Every row gives one point. Each copy is the shape, with its points in the same order, turned, moved and blurred by noise. Say if it was mirrored as well.

Shape (7 x 2):
[[ 29  37]
 [ 20 -31]
 [-34  -1]
 [ 20 -52]
 [ 12 -44]
 [ 21 -71]
 [  1  51]]
Copy 1 (7 x 2):
[[ 41  40]
 [-18  10]
 [ 23 -35]
 [-40   7]
 [-37  -2]
 [-60  -1]
 [ 60  16]]
Copy 1 is: mirrored
Copy 2 (7 x 2):
[[ 47  32]
 [ 22 -30]
 [-22  14]
 [ 23 -51]
 [ 18 -41]
 [ 21 -72]
 [ 20  52]]
Copy 2 is: only turned
Copy 3 (7 x 2):
[[ 17  38]
 [-38  11]
 [  8 -22]
 [-55  -8]
 [-35  -8]
 [-77  -6]
 [ 46  25]]
Copy 3 is: mirrored
Copy 4 (7 x 2):
[[ 36 -44]
 [ -8  11]
 [ 50  28]
 [-18  29]
 [ -7  29]
 [-31  41]
 [ 58 -36]]
Copy 4 is: only turned

Shape (9 x 4):
[[ 43   8 -28  14]
 [ 34  21 -34  49]
 [-83   1  67 -80]
 [ 30 -30   9 -13]
 [  2 -75  22 -33]
 [  2  21  -4   5]
 [-10 -12  -6 -27]
 [ -1 -14 -36 -39]
 [ -4 -43  -9  29]]
Copy 1 (9 x 4):
[[ -2  16 -43  25]
 [-22  -5 -48  51]
 [ 54 -54  77 -79]
 [ -7  31  -8 -20]
 [ -9  51  42 -41]
 [  7 -19 -16   9]
 [ 23   8  17  -6]
 [ 43  27  10  12]
 [-34  21  22  21]]
Copy 1 is: only turned
Copy 2 (9 x 4):
[[ -14   -6   13   39]
 [ -34  -38   12   29]
 [  43   87   14 -104]
 [ -22   48    4   18]
 [ -19   92  -28    2]
 [  -7    0   17   -8]
 [  13   33   -8  -10]
 [  32   30  -19   13]
 [ -46   23  -32    1]]
Copy 2 is: mirrored
Copy 3 (9 x 4):
[[-22 -33   3 -25]
 [-55 -29 -19 -10]
 [102 100  11 -23]
 [ 10  -7  43  -3]
 [ 61 -10  64  13]
 [-14   8 -11 -14]
 [ 35   6   4 -14]
 [ 41 -24   0 -34]
 [  9 -20   2  40]]
Copy 3 is: mirrored
Copy 4 (9 x 4):
[[ 44  31  33  15]
 [ 38  66  35  -4]
 [-84 -94   7 -24]
 [ 35 -16  -5  15]
 [ 33 -55 -24  -8]
 [ -1  15  29  -1]
 [ 13 -27  24  -8]
 [ 36 -44  48   5]
 [ 44   7  -5 -34]]
Copy 4 is: only turned

Shape (10 x 6):
[[  4 -21 -64  34  15  57]
 [ 22   6 -28 -21 -19   7]
 [  3  20 -22  20 -22 -32]
 [-22   2  89  22 -35 -20]
 [-17  59  -3 -25  34 -20]
 [-35  26  37 -20 -41 -53]
 [ 30  52 -10  -1   8 -16]
 [-17 -10 -84  34  63  32]
 [-32   3  42  -3 -51  12]
 [ 53 -14 -56 -37  31 -25]]
Copy 1 (10 x 6):
[[  2 -41 -18 -65  39  13]
 [  3  15 -28  -4  14  16]
 [  4  22  32  -8   6 -15]
 [ 50  17   8   4 -84 -51]
 [ 67  30  14  23  41   6]
 [ 29  57   0  40 -25 -51]
 [ 31  45  26   0  15  27]
 [ 33 -65  -2 -44  79  21]
 [ 42  22 -40  -8 -42 -46]
 [ -2 -10 -11  37  42  53]]
Copy 1 is: only turned
Copy 2 (10 x 6):
[[ -7 -54 -19  72 -28  37]
 [  4   2  10  17 -50  11]
 [-35  15 -11 -15 -35  36]
 [-57  75 -42  -8  27 -38]
 [ 15  44  33 -11  11  45]
 [-44  63  23 -35  -9  -9]
 [ 13  31 -10 -15 -26  46]
 [  3 -74   1  48   5  71]
 [-49  62  -4  32  -9 -31]
 [ 47 -48   9 -24 -46   7]]
Copy 2 is: only turned
